Each row of a before or after table is a point. The points were changed in one or more steps. Then noise was added and the rows were shuffled. The steps act on columns, c1 being the first. Name the steps. A step turns or swaps two columns, mirrors them in a line or flattens them onto one, adds a multiple of one to another, or multiplies or shifts one. Angles are multiples of 10 degrees, from the lower column toward the higher: turns from -170 to 170, lines from 10 to 170 but not 90. Use the fewest steps. Two steps may share a column if one is a turn and the other turns, adds or multiplies; they go together, in the order done. Otherwise the lowest column goes first.

Before (8 x 2):
[[-43 -29]
 [ 11  -4]
 [-32 -19]
 [-48  -2]
 [-44  -3]
 [ 60  -2]
 [ 15  -1]
 [-41   0]]
After (8 x 2):
[[ 13  10]
 [-50  -7]
 [ 43  39]
 [-36  -4]
 [-32 -26]
 [-36 -32]
 [  5   7]
 [-35 -27]]
Steps: mirror c1 and c2 in the line at 20 degrees

Before:
[[-19  12  23  11]
 [ 12 -34 -15  22]
 [  2  35   0  18]
 [-27 -60 -17  25]
 [ -2  34   6  26]
 [  0  10  12   3]
 [-29 -49   0 -40]
 [ 22  -7  13  28]
 [  0 -28 -10 -26]
 [-15  23  30  25]
 [ 12  23   5  23]
 [-39 -41 -22 -28]
 [-16  35  24  21]]
After:
[[ 12  22   5  25]
 [-29 -39   0 -51]
 [-14  19  25  33]
 [ -1 -24 -10 -27]
 [-19  11  24  12]
 [-38 -30 -21 -41]
 [-27  23 -14 -61]
 [  2  18   0  36]
 [ -1   2  13  11]
 [-17  25  29  22]
 [ -1  25   6  32]
 [ 22  28  16  -9]
 [ 12  23 -13 -33]]
Steps: swap c2 and c4

Before (11 x 6):
[[  6   8  13 -11 -48  24]
 [  3  37 -13  -1 -44   1]
 [-23  28 -13  14 -19  -7]
 [ 20  36 -60 -55 -47 -23]
 [-27 -12   8  -6  24   4]
 [ 19   2   4  11  19 -34]
 [-16  17  11   1  25  -2]
 [ 11  25 -22 -14 -10  19]
 [  6  32 -16 -36  43   2]
 [ 20   9 -29   5  13  -8]
 [ 36  16  -5  -4  36 -17]]
After, 11 rows:
[[  3 -11   7  -7  24 -27]
 [  1  37 -13  -2 -43   4]
 [ 18  25 -22 -13 -12  10]
 [-24  36 -61 -55 -47  21]
 [ -7  29 -13  13 -18 -23]
 [ -8   8 -29   5  12  21]
 [  2  33 -18 -36  44   7]
 [-17  18  -6  -3  36  36]
 [ -2  18  12   1  25 -15]
 [-33   2   4  11  19  18]
 [ 23   8  13 -11 -48   5]]
Steps: swap c1 and c6

Before (11 x 8):
[[ 20 -27  25  14  -1  -8  22  -5]
 [-31  37  15 -19  -6  19  16  41]
 [-41 -12  27 -13 -23 -55  12  25]
 [ -2 -11 -29 -10 -11 -26  56  37]
 [-10  26  26  48  -4  18 -16  40]
 [-25 -34 -10  -4 -25  20  56  18]
 [ 13   2 -57  39  24   7  24  36]
 [ 23  49  -5  60  33 -16 -22  17]
 [  1 -12 -54 -15   0  29 -27 -35]
 [-34  12 -26  -5 -34 -17  26 -21]
 [-37  21 -21  57  49 -40  23 -21]]
After (11 x 8):
[[ 10  -1 -56  15  24   8  26  24]
 [-21 -34  -8  -3 -23  21  58  15]
 [-34  12 -27   1 -32 -17  25 -13]
 [ 17 -27  24   6   0 -10  21  -4]
 [-10  30  23  19  -6  18 -19  26]
 [  1 -10 -30  -3 -11 -25  55  26]
 [ 25  47  -7  23  31 -19 -22  11]
 [-41 -11  28  -7 -24 -52  11  16]
 [-37  22 -22  22  53 -44  23 -13]
 [  2 -12 -56  -6   3  27 -28 -23]
 [-31  37  16 -10  -4  17  16  28]]
Steps: multiply c4 by 0.4; multiply c8 by 0.7

Before:
[[-40  39 -31   1  15 -19  25  13 -19]
 [ 24  11  30  23 -13  36   4 -21  23]
 [ 20  26  21 -25 -60 -35  -2  41  28]
 [ 17  37  24  -9 -18  18 -22  16  50]
 [ -7  -5 -27 -16 -21  14 -13 -21 -11]
 [-10 -18 -24   3  13  24  -4   6 -17]
 [-41  35  -9 -35   0  26  34  33  22]
 [ -7 -13   5  -3  22  -1  -5 -31 -22]]
After:
[[-40  38 -31   1  14 -19  24  15 -19]
 [ 17  38  24  -9 -19  18   3 -28  50]
 [ 19  26  21 -26 -60 -35  34 -22  28]
 [ -7  -4 -27 -16 -21  13 -24  -1 -10]
 [ 24  11  30  23 -13  35 -16  15  23]
 [-10 -18 -25   3  12  23   3  -6 -17]
 [-41  35  -7 -35   0  25  46  13  23]
 [ -7 -12   5  -3  21  -1 -29  11 -22]]
Steps: mirror c7 and c8 in the line at 30 degrees

Before (13 x 11):
[[ 24  -9  -9 -19   1   9  -6  23   3 -11   8]
 [  7  29  -1 -11  -4 -29   4 -41  36 -12   1]
 [ 28 -11 -17   5 -19  30 -27  -2  23  -4  35]
 [-32 -14  20  30  -5  11   6  -5 -23 -13 -14]
 [-33 -21 -29 -13 -27   0 -14   2  33  17  35]
 [  0  26  17 -21  31 -16   0 -23  55  -8  33]
 [ 13 -49  15  19 -12   7   2  16  -4 -36 -26]
 [-25  28  20  -9 -14 -27 -12 -12   8  13   3]
 [  4 -30  15  29  -8 -16 -12  16 -21 -54  12]
 [  2   9  12 -28  30 -33 -26 -48  26  11  10]
 [  7 -28   2 -22 -33  34   1  -4 -12 -37  15]
 [ -5 -17 -32  11  -6  20  -5  11 -14 -42   5]
 [-44   9  27   2  -3 -14 -38  -7  19 -15 -25]]
After:
[[-25  26  20  -7   5 -27 -10 -12  14 -13   3]
 [-33 -21 -29 -14  28   1 -15   1  33 -16  36]
 [  1  26  17 -20  60 -16   7 -22 -20   1  33]
 [  2  11  12 -29  30 -32  -6 -49 -26 -28  10]
 [-46   9  27   2  20 -13  22  -6   7 -35 -26]
 [ 27 -11 -17   5  20  30   8  -2  23 -26  35]
 [ -4 -18 -32  10 -15  20  42  11   3   3   5]
 [  5 -30  15  28 -21 -15  56  15   4  -3  12]
 [-32 -14  19  30 -23  10  12  -5   2   8 -14]
 [ 14 -50  14  18  -5   7  37  16  12   9 -27]
 [  7 -29   2 -21 -17  33  36  -4  30   9  15]
 [ 25  -9 -10 -20   3   8  11  25   1  -4   9]
 [  7  29   0 -10  35 -29  11 -40  11   7   1]]
Steps: turn c5 and c9 by -80 degrees; turn c7 and c10 by 100 degrees

Before (13 x 14):
[[ -5 -23  12 -28 -43 -21 -20   8   0  -1 -14 -23   8  27]
 [-17   2  26   1 -60  29 -17  41 -19   3  48  38  -9   8]
 [-19 -15 -24   7 -18   2  28 -26 -20 -57 -23  17 -18 -38]
 [  3 -12   8 -37   8 -25  11  -2 -28   2  -2  -6  10  -1]
 [ 29 -27  -2  17  -6 -24 -40 -20 -22 -33 -20  33  16 -23]
 [ 45 -20  25 -27  -8  -9   2  39  12 -59 -29 -22  19  11]
 [ 34  20  12   0 -25  33  -1  31 -21  17   0 -24 -46  26]
 [ -5 -23  -3  17 -33 -12 -10  50  31 -19  -8  25  -6 -15]
 [-13 -38  -6 -43 -21  25  -2  52 -21 -38  -2 -22  14 -24]
 [ 46  21 -44   3 -57   9   7 -19  38   7  28  28 -50 -37]
 [ 20  20  29 -48 -32 -28 -10  17 -13   2 -20   8 -59 -17]
 [ -2 -49 -36 -38  13  31   1  -6  35 -40 -24 -12  12  33]
 [ 39   6 -25   2 -54  43  -3  38 -12  10   0  46  17  12]]
After, 13 rows:
[[ 47  19 -44   2 -58  10  -5 -19  37   8  28  29 -52 -35]
 [ -6 -24  12 -25 -44 -18  17   6   1  -6 -13 -24  10  29]
 [ 19  18  28 -47 -29 -28  10  17 -12  -1 -21   7 -59 -17]
 [-17   3  25   0 -60  29  13  41 -18  -4  49  38 -10  10]
 [ -3 -23  -1  16 -32 -12   0  48  29 -21  -5  26  -5 -12]
 [  1 -12   8 -38   7 -26 -10  -4 -28   6  -3  -4  10   0]
 [ 34  18  11  -1 -24  34   5  31 -19  14   0 -24 -46  25]
 [-19 -16 -25   7 -19   2 -42 -25 -22 -44 -23  18 -17 -36]
 [ 43 -20  24 -28  -8  -9 -24  41  12 -54 -26 -23  19  13]
 [ 28 -27  -2  16  -8 -23  26 -22 -24 -45 -21  31  17 -24]
 [-14 -38  -6 -42 -22  25 -12  54 -23 -37  -4 -22  15 -24]
 [ -1 -47 -36 -37  11  32 -15  -7  35 -38 -24 -12  13  33]
 [ 39   5 -23   2 -55  44   8  37 -12   9   1  46  18  13]]
Steps: mirror c7 and c10 in the line at 80 degrees

Before:
[[  5 -11   5   0   0 -10   3  -2  -1   4  10   6  10   5 -10  11 -10  -5]
 [ -5 -17   3   0 -22 -11   8   4   0 -11   9  11 -10  -2  12   5  -7 -14]
 [  3   8   4   3   0 -14   1   6   5 -11  10  14   7  -2  -8 -18 -10  -9]
 [  5  11   5 -13  -2  -8  11   0  -2   3  -4  -8  10  -6  -8  -2 -11   1]
 [ 23   8  -3   0  -1  -7   7  -2   0  -1  10  -1   5  -5   2  11 -10  -4]
 [-12  -7   8 -13   4   9  10   3  -1 -12   2  -2 -29  -4   6   4  -6  -3]
 [-12  11   1   6  -7 -15   3  -3  -1 -11  -3  -7   3   5  -7   6 -16 -10]
 [ 32 -13   0   1  -5   7   7   7   0   5   7 -24 -20   2  -4   0  15 -12]
 [ 25   7  -2   1  -8   1  12   1  11   0  10  -5   4   3   0   0  33  -2]
 [-13   6  -3   7  -3   2   7   5   6  13 -30  10   6   4  -3   7  -8   1]
 [ -4  15   4  -1 -14  -6   5   3   2   6  10  -7  -8   3  -3   6 -11 -10]]
After, 11 rows:
[[ 32  -5   0  -4   7   7   6   7   0  -4   7 -60   2   1   0   1  15 -11]
 [ -4 -12   3  12  17 -10   8   4   0  17   9  28   4  -2  -5  13  -8 -14]
 [  5   6   5  -2   3  -7  12   1  -2  -2  -4 -20  -2  -6  15  -4 -10   2]
 [ 23   6  -3   2   0  -7   7  -1   1   2   9  -2  -1  -5  -1  28  -9  -4]
 [-12   8   0  -8   3 -15   3  -3  -1  14  -3 -17  -3   6  -3  16 -16 -10]
 [-12   4   8  10  -8   8  10   3  -2  10   1  -5  -1  -4  10   9  -5  -4]
 [ -5  16   5  -3  14  -6   5   2   2  -1  10 -17  -6   3   2  15 -11  -9]
 [  5 -12   4 -10   2 -10   3  -3   0  -4  11  15   5   5   3  27  -9  -5]
 [ 25   4  -3   0   7   0  12   1  11   4  10 -12  -1   3  -1   0  32  -2]
 [  3   5   4  -9  -4 -15   1   6   5  10   9  34  -2  -2  -1 -45 -10  -9]
 [-12   3  -3  -6   7   2   7   6   5 -12 -31  25  -1   3  -5  18  -8   0]]
Steps: flatten c2 and c13 onto the line at 160 degrees; turn c4 and c15 by -110 degrees; turn c5 and c10 by -160 degrees; multiply c12 by 2.5; multiply c16 by 2.5

Before (9 x 20):
[[  5  12  11 -11 -20  20  -3  -7  17   6  11  -7 -12 -22   8  20  -2   5
   13  -2]
 [ -5  10   0 -14 -18  10   5  26  10   5  40  -2  -9 -21 -26 -11   6 -14
  -19  -8]
 [  4  -6   1  -4 -18 -12  15  19  -1   3  -1  -8   2 -13  -1 -10  -3 -10
   10  -3]
 [  0   0 -10 -14  12   5   4  13   2 -17  -5  -2  -3  -2   5  31  16  -6
    9  18]
 [ -7 -19  14   4 -19  -7  24  17 -10   5   0   1 -12  22   5 -12   7 -10
    6  -7]
 [-35  -9  14  -3  -8   2  -2   7  -5   7  -8  -7   3   1 -25  -4  -2  -1
    0   9]
 [  9  16   7   2  13   6  -5  16   4  -1  -1   4  45 -21   8 -12  -2  -5
    5   0]
 [  2 -37   0   1 -14  13  -3  -2  -4  -8  -5  -3 -14  10  13  -7  -1   8
    3  -3]
 [  4   9  14  46  11 -10  11  14 -10  -2   0   2 -14 -13  16  -5  15   4
    3   3]]
After, 9 rows:
[[ -6  16   7   2 -11   5  -5  16   4  -1  -1   4 -60  14   8 -12  -1  -5
   -9  -8]
 [ -6  13  12 -11  24  19  -3  -7  18   7  12  -7 -11  44   9  19  -2   4
   -5  -3]
 [ -3   9   1 -13   9  11   6  26  10   3  39  -2 -14  40 -26 -12   6 -14
   24   9]
 [ -4 -36   0   1  14  14  -1  -1  -4  -9  -5  -3  22 -10  13  -6   0   8
    2   1]
 [ 14   0  -9 -14  -8   4   3  12   1 -12  -6  -4   0   4   5  31  16  -5
  -13 -11]
 [ -5  -6   1  -4  21 -13  15  20  -2   2  -1  -8 -15  22  -2  -9  -3 -10
   -4  -1]
 [ 30  -8  15  -4   8   2  -1   7  -5  10  -6  -7  -1  -3 -25  -3  -3  -2
    2  21]
 [  0 -20  14   4  20  -6  24  16 -11   3   0   1  31 -32   4 -11   6 -11
    2  10]
 [  0   9  13  46  -9 -11  11  14 -10  -1  -1   2   0  30  16  -6  15   3
   -7  -5]]
Steps: add 0.3 times c20 to c10; turn c1 and c20 by -130 degrees; turn c5 and c19 by -160 degrees; multiply c14 by 2; turn c13 and c14 by -150 degrees

Before:
[[-23 -52  24   1  -5  19  10  42 -12  -5 -18  27  29 -13  22 -11  15 -36
   21  -8 -43 -15   2 -13]
 [ -6  27  -3  14   2   0  -8 -10  18  -1   0  11  10   6  -8  30  46  11
  -15  -1  16  30   6  25]
 [ 24  10   9  11 -16   9 -11 -31  33 -30 -16   8 -11  14   2   3  51  -2
  -38   5  29  28  11 -14]
 [  6 -31  -4  15  33  16  29  26  20 -34   5  -8 -10   1  25 -15  57   4
   -4 -26 -17 -11  48  -5]
 [ 15   6  22 -16   0  13  30   1  -4 -45  -3  25  -5  44  13  -7  39 -18
   16 -12  20  32  -2 -29]
 [-19   9  -3   6 -46 -43  -5  -1  24   0 -12 -60  38 -41   9  24   6   1
    7   3  -7   4  -8  33]
 [  4  14   6   5 -16 -24  -8 -18  46 -24  -4 -10  24 -16  20  13   7  -6
   10  32   8   6 -11  28]
 [  1   1  22  -1 -31 -14  -6 -18  41   3  -4 -28   8  -1 -10   2  21  -5
    1  33 -20  12 -15  32]
 [-44   9  -1 -42 -35 -23   0   0  -5  -1 -33 -17  37 -18  22   0 -15 -50
   28  12 -17   5  -2  39]]
After:
[[ -1   3  21  -2 -29 -15  -9 -23  12   1  -4 -29  11 -39  19   1  19  -5
    3  33 -12  14  -8  32]
 [-22 -49  22 -17  -5  19  10  38 -16  -8 -18  27  29   7  44 -10  16 -35
   23  -6  14 -14 -14 -12]
 [  3 -35  -5   5  33  18  29  43   9 -36   6  -7  -9 -19  22  -2  56   5
   -6 -26  21 -11  37  -6]
 [-45  23   1 -37 -32 -24   1  -2 -17  -1 -33 -17  38  -1  20  -2 -15 -51
   27  14  20   7  -3  39]
 [ 15  11  22 -14  -1  13  29  -1  39 -44  -4  28  -4  19 -16  10  40 -17
   16 -12  16  33  -2 -30]
 [ 23   5   9  12 -16   8 -10 -27  26 -26 -17   9 -11 -26 -28  12  51   0
  -39   6   7  28  20 -14]
 [  4  10   6   9 -17 -23  -9 -20   2 -16  -4 -11  23 -50  -5  22   6  -5
   10  33  20   6  -5  28]
 [ -6  21  -4  24   2   1  -9  -6  12  10  -2  10   8 -15 -20  28  46   9
  -15  -3  -5  28   9  28]
 [-18   5  -4   9 -45 -41  -5  -4 -30   6 -13 -60  38 -36  10  24   6   2
    6   2   7   5  -7  33]]
Steps: turn c2 and c4 by 20 degrees; turn c8 and c23 by -20 degrees; turn c9 and c14 by -70 degrees; turn c10 and c16 by -20 degrees; turn c15 and c21 by 80 degrees
